Rows are points. The last column is the point's height on a tilted bowl or saddle (a function of degree 2), plus a little noise. Along how many of its main directions does it bend up, bend down or stay straight?
(in the rows, 128 means zero)

Points (17 x 4):
[[117 116 167 103]
 [ 52 202 116  50]
 [128 174 115 139]
 [ 97 172 102 123]
 [ 90 157  86 125]
 [138 111 162  95]
 [116 134 114 134]
 [110  94 128 118]
 [143 153 194  53]
 [ 89 118 124 140]
 [131 134 130 129]
 [151 143 104 147]
 [135 126  87 127]
 [141 109 141 106]
 [ 77 101 136 151]
 [173 154 134 151]
 [148 195 131 139]]
Directions: 1 up, 2 down, 0 straight

Points, 24 rows:
[[ 93 120 132 140 126]
 [127  93  94 138  99]
 [101 155 141  89 129]
 [114  70 101 142  87]
 [107 174 121 169 106]
 [106 150 163  65 123]
 [140 107 163 149 121]
 [108 173 123 173 105]
 [173 104 129 121 108]
 [114 113 156 140 131]
 [136 175 105 107 106]
 [168 131 126 164 103]
 [149 159 109 148 108]
 [155  42 129 185  36]
 [132  88  77 121  85]
 [166 131 154 135 121]
 [126  90 172 126 122]
 [120  87 160 163 107]
 [127 103 187 135 123]
 [152  97 173 118 120]
 [168 130  97 150  94]
 [ 96 101  70 158  74]
 [148 156  95 136 103]
 [ 94 128  69 116  90]]
Directions: 0 up, 4 down, 0 straight

Points, 26 rows:
[[107 130  89 186 151]
 [140 137 186 124 171]
 [147  98 123 110 160]
 [ 64 107 119 152 143]
 [108 113  94 158 145]
 [175 123  80 154 169]
 [202 129 157  84 177]
 [141 157  94 134 135]
 [103 136 167 131 152]
 [143 132 138 115 143]
 [205 107 119 120 185]
 [ 98 184  71 135 144]
 [158 165 113  79 128]
 [114 146  79 146 140]
 [ 96 129 114 156 138]
 [115 136 156 119 146]
 [118 121  51 171 169]
 [143 144 168 149 160]
 [ 96 145 105 129 134]
 [126  66 107  99 181]
 [158  80 148  94 189]
 [119 102 104 125 148]
 [ 90  90 142 187 153]
 [145 138 138 130 143]
 [ 84 127 107 131 138]
 [169 113 103 104 157]]
Directions: 3 up, 0 down, 1 straight

Points, 46 rows:
[[116 127 151 168 118  49 120]
 [129  80 121 140 162 129 107]
 [115 140 126 123 125 170 127]
 [ 75 171 171 161 117 118 109]
 [158 153 138 145 142 138 128]
 [114 101 115 179  73 150  69]
 [147 121 206 154 177 155 105]
 [ 36 154 147 100 138 117  84]
 [ 87 127 133 129 135 107 117]
 [106 129 185 147  99 132 112]
 [208 103 153  92 193 106 103]
 [148  61 154 153 102 109  64]
 [109 191 126 121  91 150 115]
 [155 120  97 120 157 164 129]
 [148 162  68 123 146 134 118]
 [138  95 119 111 119 107  94]
 [167 166 103 163 110 139  97]
 [154 148 113 122 116  80 117]
 [116  86 166 116  77  59 118]
 [170 134 134 137 123  87 119]
 [ 91 130 153 141  85 119 109]
 [157  76 165 130 129 147  82]
 [117 107 150 111 136 146 113]
 [ 96 139 145 105  95 171 106]
 [ 99 143 112 112 115 149 115]
 [165  85  83 111 119  95  55]
 [ 77 128 112 127  84 133  86]
 [ 59 122 163 136  81 160  82]
 [118 133  80 108  82  96  73]
 [110 199 107 162 138  98 111]
 [ 95 101 112 140 127 148 103]
 [112 157 147 149 153 128 138]
 [104 145 187 162 154 175 115]
 [ 70 125  62 119 121 131  73]
 [105 203 218 149 119  95 120]
 [100 150 147  90 188 138 145]
 [133 187 135  99 131 181 130]
 [ 98 137  80  99  98  94  71]
 [110 137 117 118 143 118 128]
 [ 93 123 144 168 147  97 117]
 [133  81 111 139 122 117  81]
 [142 154 122 129 166 116 144]
 [155 173 126 150 142 126 127]
 [173 141 172 121 134 154 116]
 [113  92 142  74 100 110  78]
 [133 140 169 131 123 148 125]]
Directions: 1 up, 4 down, 1 straight
